Each point is reached from the start by the listed moves, each made once or not at all, plus a little noise. Say if it took an odd or an even number of moves. Then give how often each move was made.

Moves:
(1): [-0.27 -0.35  0.55  0.08]
(2): [ 0.19 -0.18 -0.54 -0.69]
(3): [-0.21  0.62 -0.18 -0.03]
Start: [ 0.02 -0.08  0.00 -0.03]
Points:
[-0.19  0.53 -0.18 -0.05] -> odd (0, 0, 1)
[-0.27  0.02 -0.17 -0.64] -> odd (1, 1, 1)
[-0.47  0.16  0.34  0.01] -> even (1, 0, 1)

Moves:
(1): [-0.22  0.12  0.09  0.30]
(2): [-0.22  0.15  0.19 -0.38]
(3): [ 0.13 -0.10  0.18  0.04]
(4): [-0.53 -0.30 -0.01 -0.66]
Start: [-0.05  0.22  0.21 -0.04]
Points:
[-0.67 -0.06  0.49 -0.36] -> odd (1, 0, 1, 1)
[-0.57 -0.08  0.21 -0.69] -> odd (0, 0, 0, 1)
[-0.12  0.25  0.49  0.32] -> even (1, 0, 1, 0)

Moves:
(1): [ 0.10 -0.05  0.24 -0.10  0.07 -0.01  0.11  0.24]
(2): [ 0.21  0.00  0.12 -0.17 -0.02  0.04 -0.31 -0.10]
(3): [-0.26 -0.13  0.25 -0.24 -0.09 -0.04 -0.02 -0.08]
(4): [ 0.25  0.22 -0.12 -0.17  0.04  0.21  0.21 -0.20]
(5): [ 0.10  0.18 -0.06  0.21  0.26  0.47 -0.06 -0.04]
(6): [ 0.14 -0.26  0.00  0.07 -0.17  0.17  0.15  0.01]
(7): [-0.04  0.50 -0.10  0.39 -0.58  0.24  0.52  0.38]
(8): [ 0.24  0.05  0.21  0.21  0.15 -0.04  0.01 -0.29]
Start: [ 0.08  0.00  0.21  0.00 -0.29  0.15 -0.04 -0.02]
Points:
[ 0.39 -0.24  0.88  0.16 -0.09  0.71  0.13 -0.19] -> odd (1, 0, 1, 0, 1, 1, 0, 1)
[ 0.33  0.29  0.09 -0.15 -0.23  0.39  0.17 -0.24] -> odd (0, 0, 0, 1, 0, 0, 0, 0)
[ 0.79  0.32  0.40 -0.22  0.06  0.84 -0.12 -0.10] -> even (1, 1, 0, 1, 1, 0, 0, 0)
[ 0.57  0.16  0.71 -0.34 -0.16  0.32 -0.11 -0.66] -> even (0, 1, 1, 1, 0, 0, 0, 1)
[ 0.25  0.54  0.37 -0.20 -0.90  0.58  0.32  0.04] -> even (0, 1, 1, 1, 0, 0, 1, 0)
[ 0.67  0.47  0.12  0.15 -1.07  0.87  0.53  0.05] -> even (0, 1, 0, 1, 0, 1, 1, 0)

Moves:
(1): [-0.74  0.19  0.11  0.45  0.11  0.07  0.35  0.48 -0.12 -0.23 -0.19]
(2): [ 0.37 -0.33 -0.01  0.09 -0.37 -0.08 -0.24  0.46 -0.45  0.05 -0.08]
(3): [ 0.26  0.24 -0.41  0.14 -0.10  0.12  0.21 -0.08 -0.26  0.21  0.04]
(4): [ 0.11  0.19 -0.01 -0.20  0.01 -0.31  0.24 -0.06 -0.01 -0.06 -0.10]
(5): [-0.21  0.14  0.18  0.04  0.01  0.17 -0.36 -0.06  0.06  0.59  0.07]
(6): [ 0.18 -0.22  0.30 -0.05  0.04  0.04 -0.12  0.14  0.23 -0.17 -0.27]
(7): [ 0.04  0.05  0.12  0.07  0.01 -0.26  0.05  0.39 -0.20 -0.30  0.15]
(8): [ 0.09  0.08 -0.17 -0.30 -0.37  0.39 -0.09 -0.51 -0.11 -0.12  0.07]
(9): [ 0.25 -0.31  0.12  0.00  0.41  0.10  0.49  0.00 -0.09  0.08 -0.09]
Start: [ 0.06  0.00  0.23 -0.18 -0.06  0.06 -0.12  0.13  0.06  0.24 -0.05]
Points:
[ 0.50 -0.05  0.20 -0.64 -0.03  0.26  0.49 -0.44 -0.16  0.12 -0.13] -> odd (0, 0, 0, 1, 0, 0, 0, 1, 1)
[ 0.60 -0.52  0.53 -0.13 -0.41  0.00 -0.53  0.72 -0.15  0.12 -0.43] -> even (0, 1, 0, 0, 0, 1, 0, 0, 0)
[-0.02  0.59  0.09  0.13 -0.76  0.20  0.05  0.79 -1.08  0.41 -0.02] -> odd (1, 1, 1, 1, 1, 0, 1, 1, 0)
[ 0.37 -0.01  0.16  0.33  0.01 -0.29  0.99  1.32 -1.07  0.02 -0.29] -> even (1, 1, 1, 1, 0, 0, 1, 0, 1)
[ 0.23  0.59 -0.01 -0.19 -0.14  0.06  0.00 -0.06 -0.13  1.00 -0.03] -> odd (0, 0, 1, 1, 1, 0, 0, 0, 0)
